Each row is a point. The points of each table are mixes of a few directions, plus a little noise. Count the directions of each table, and those that both share. Where both have some left over, give the other angles between the two spaces (their principal angles), to ten degrees, smallest first.
(in the rows, 128 means zero)

First:
[[169 148]
 [194 158]
 [151 138]
 [127 128]
 [ 81 105]
 [122 126]
 [ 51  92]]
Second (4 x 2):
[[ 95 114]
 [154 140]
 [189 156]
 [ 73 102]]
Directions: first 1, second 1, shared 1

First:
[[128 195 180  73  69 172]
 [129 127 124 129 127 127]
 [134 151 125 105  88 146]
 [131  75  81 170 167  94]
 [124 144 153 116 125 137]
 [107 101 174 158 215 101]
 [140  66  48 174 151  93]
 [132 164 140  97  81 153]]
Second, 8 rows:
[[169 117  75  82 148 151]
 [ 94 139 191 155 142 112]
 [117 132 140 145 109 122]
 [162 151 156 109  63 184]
 [108 139 220 109 230 126]
 [ 99 112  92 164 126  83]
 [138 109  39 140  83 112]
 [137 126 112 121 123 133]]
Directions: first 2, second 3, shared 1; angles 30

First, 9 rows:
[[137 125 135 127 125 124 128 126 135 126 147]
 [ 86 142  97 132 143 149 133 137  99 138  39]
 [154 120 147 125 119 115 126 122 146 123 182]
 [126 129 126 128 129 129 128 128 126 129 124]
 [161 117 152 124 116 111 125 121 151 121 198]
 [ 70 147  86 134 149 157 133 140  88 141   7]
 [ 95 139 103 132 140 144 132 136 105 135  57]
 [139 124 136 127 124 123 127 126 136 125 151]
 [185 110 169 122 109 100 123 116 167 115 246]]
Second (10 x 11):
[[122 164 133 121 158 147 133 138 148 143 167]
 [108 190 127 111 184 158 123 149 139 142 169]
 [ 89 199 111 100 201 159 101 161 101 126 130]
 [149  81 135 144  83 107 140 109 134 124 114]
 [150  88 138 144  88 111 143 110 143 129 127]
 [157 128 156 144 112 135 167 113 199 161 207]
 [130 121 128 130 121 124 128 126 126 126 122]
 [140 103 133 137 103 117 135 117 133 127 123]
 [101 113  97 114 133 113  85 139  45  88  29]
 [135  92 124 135  98 110 124 118 111 114  93]]
Directions: first 1, second 2, shared 0; angles 40

First, 8 rows:
[[123 129 127 126 127 124 128 131 127 134 131 131 124 129 125 126 128 126]
 [106 130 124 107 142 137  96 146 168 137 128 161  97 103 108 107 127 108]
 [121 116 144 113 174 168  70 150 193  98 113 167  90  77 106 106 132 106]
 [125 128 125 119 134 139 114 132 150 126 123 136 123 116 121 120 128 120]
 [117 134 116 117 123 124 123 131 140 144 132 135 123 125 121 119 125 120]
 [112 154  72 108  73  99 164 107 120 193 142 105 165 162 131 122 120 122]
 [186 120 126 164 104 141 176  78  84  96 107  55 211 165 166 166 132 161]
 [134 112 191 169 147  93 153 150  43  98 149 131  92 148 145 158 134 160]]
Second (8 x 18):
[[104 130 153 139 126  79 148 156  70 146 159 148  84 146 129 135 128 140]
 [112 124 159 139 141  99 132 155  90 126 149 150  84 132 127 133 128 136]
 [134 112 161 135 164 148  99 143 143  89 119 148 100 102 123 126 133 127]
 [118 125 149 135 138 112 129 144 106 124 139 142 101 129 126 131 129 132]
 [156 153  27  97  62 165 151  55 191 173  95  60 249 150 137 119 121 113]
 [114 135 126 131 110  94 151 135  93 153 147 129 118 149 131 133 126 134]
 [150 114 134 126 156 180  92 119 182  87  98 129 140  94 124 122 133 117]
 [137 130 113 122 125 143 124 116 148 127 118 119 148 123 128 125 127 124]]
Directions: first 3, second 2, shared 2

First:
[[ 87  90 154 148 118 224 174 100 151 122 151  63  89 142 114 151  80 129
  129 144  71 164 109 110 104 133 176 153 108 112 104 150]
 [109 109 140 137 124 174 150 115 139 125 139  96 109 136 121 139 105 128
  128 135 102 144 119 118 116 130 151 139 119 120 117 140]
 [151 150 112 117 134  73 101 144 115 131 114 166 150 119 137 116 156 127
  129 120 161 107 139 138 141 125 100 114 140 136 141 114]
 [131 131 126 126 129 119 124 131 125 129 126 134 131 126 128 126 133 128
  128 127 133 125 130 129 130 127 123 126 130 129 130 126]
 [120 120 133 133 124 150 139 122 134 127 133 112 119 132 125 133 117 128
  129 132 115 137 124 124 123 130 139 134 124 124 123 133]
 [134 135 125 124 129 113 120 132 124 128 125 139 135 126 130 124 135 128
  128 125 137 122 132 130 132 127 120 125 132 130 131 125]
 [178 175  94 103 140   7  70 163  99 137  98 212 176 110 146  98 190 127
  128 107 200  81 152 152 158 123  68  97 154 148 157  99]
 [154 154 110 114 134  63  97 147 112 131 112 174 153 118 138 113 161 127
  127 118 167 104 140 142 144 125  96 111 141 138 144 113]
 [ 87  88 157 149 118 230 176  99 151 122 152  58  87 143 112 153  77 128
  128 144  67 166 108 108 104 133 178 154 106 111 103 152]]
Second, 9 rows:
[[118 121 127 160 148 115 126 129 127 143 130 121 138 142 130 126 102 115
  122  93 123 123 136 120 112 117 120 137 150 100 154 134]
 [134 154 143  91 102 193 102 138 123  98 166 107  86 111 120 128 158 107
  119 147 159 117 127 143 168 134 109 125 114 146  86  88]
 [124 126 109 138 137 103 122 169 138 140 111 141 142 130 141 126 120 123
  131 124 113 133 113 138 120 113 170 129 137 120 125 144]
 [116 130 127 114 102 108 105  54 109 104 110 136 131 117 105 146 114 126
  116 129  93 136 151 100 116 136  76 155 105 151 152 140]
 [103  64  79 150 195 156 190 157 140 162 141 162 182 129 154  87 149 189
  137 110 107 117  95 124  82 137 132  55 128 132 130 103]
 [134 158 139  89  76 132  78 123 116  89 124 117  92 105 119 148 137  99
  110 178 140 140 146 121 160 128 117 149 106 153 109 133]
 [134 117 147 156 119  66 126  94 115 134  98 116 132 138 132 144  90 126
  114 156 142 148 172  86 112 127 107 141 139 108 182 177]
 [127 154 135 100 107 171 102 122 124 104 151 118 102 117 113 132 145 107
  125 119 129 117 122 144 153 130 112 142 116 143  98  98]
 [163 129 146 153 167 110 200 167 159 180 120 135 148 163 139 113 137 162
  178  96 146 120  90 175 128 129 208 118 156 100 117 136]]
Directions: first 1, second 6, shared 0; angles 80

First:
[[147 159 131  76 122 127 133 121 158 140 114 107 128 131 127 108 132 113
   80 146  93 120 109 101  95 112 131 125 118 102 167 128]
 [147 153 113  67 115 132 134 120 150 140 125  97 141 119 132 111 141 119
   96 135  87 121  90 109  89 104 130 119 115 105 171 124]
 [125 121 155 156 139 129 103 134 125 105 109 136 122 128 111 144 108 150
  145 135 139 160 173 148 159 167 107 130 119 168  88 131]
 [123 130 124 123 125 122 145 126 131 135 134 138 120 137 148 118 138  90
  110 133 116  93 115  90 130  95 153 137 143  91 149 128]
 [107  96 127 178 130 130 104 141  84  93 140 141 143 111 137 161 124 143
  194 111 141 144 152 145 190 146 125 131 128 173  73 131]
 [120 132 120 158 121 121 136 143  98 133 155 148 131 134 117 130 122 145
  140 113 175 118 134 141 141 136 142 135 144 139 108 131]
 [123  89 111 116 143 138 161  96 168 160 120 124 106 135 159 114 154  87
  120 127 103 109  91 122  81  88 124 118 137  68 179 118]
 [129 130 122 136 125 129 122 135 113 128 138 127 137 123 113 134 122 159
  143 117 152 143 132 157 127 148 119 124 125 153 112 128]
 [131 141 148 142 131 124 114 137 125 119 118 135 123 133 108 133 110 146
  123 135 146 144 159 139 142 156 120 132 125 153 105 131]]
Second, 9 rows:
[[124  89 112 143 147  68  97 152 125 182 138 106  77 162  58 127 210  63
  189 132 179 244 129 176  83 137  63 120   7 157  28  95]
 [127 115 122 134 136 108 117 135 128 148 131 121 111 140 102 127 157 104
  150 129 145 169 128 146 111 131 106 125  85 139  94 116]
 [127 135 131 125 124 137 134 125 127 120 126 131 136 122 138 128 118 137
  120 127 119 111 129 122 134 125 138 130 147 124 142 132]
 [130 139 133 123 123 144 137 122 130 114 125 135 143 119 146 128 106 145
  112 128 114  97 127 115 141 126 146 130 161 121 155 137]
 [130 138 132 124 122 142 134 123 128 115 125 133 141 120 145 127 109 144
  114 127 117 101 128 114 139 127 143 130 157 120 151 135]
 [128 139 134 123 122 146 138 122 127 111 126 135 142 117 150 127 104 148
  109 128 113  92 128 113 143 126 147 129 166 120 157 138]
 [128 127 127 128 126 127 127 129 127 130 130 127 126 129 125 128 130 126
  128 129 130 133 128 129 125 129 126 127 124 128 124 126]
 [128 134 131 125 125 139 132 125 128 118 127 132 137 122 139 127 114 140
  117 128 118 106 129 120 137 126 139 130 149 121 145 135]
 [129 139 133 124 124 143 136 122 129 115 126 132 140 120 146 129 109 144
  112 126 114  97 129 116 139 126 144 130 158 121 151 136]]
Directions: first 5, second 1, shared 0; angles 60
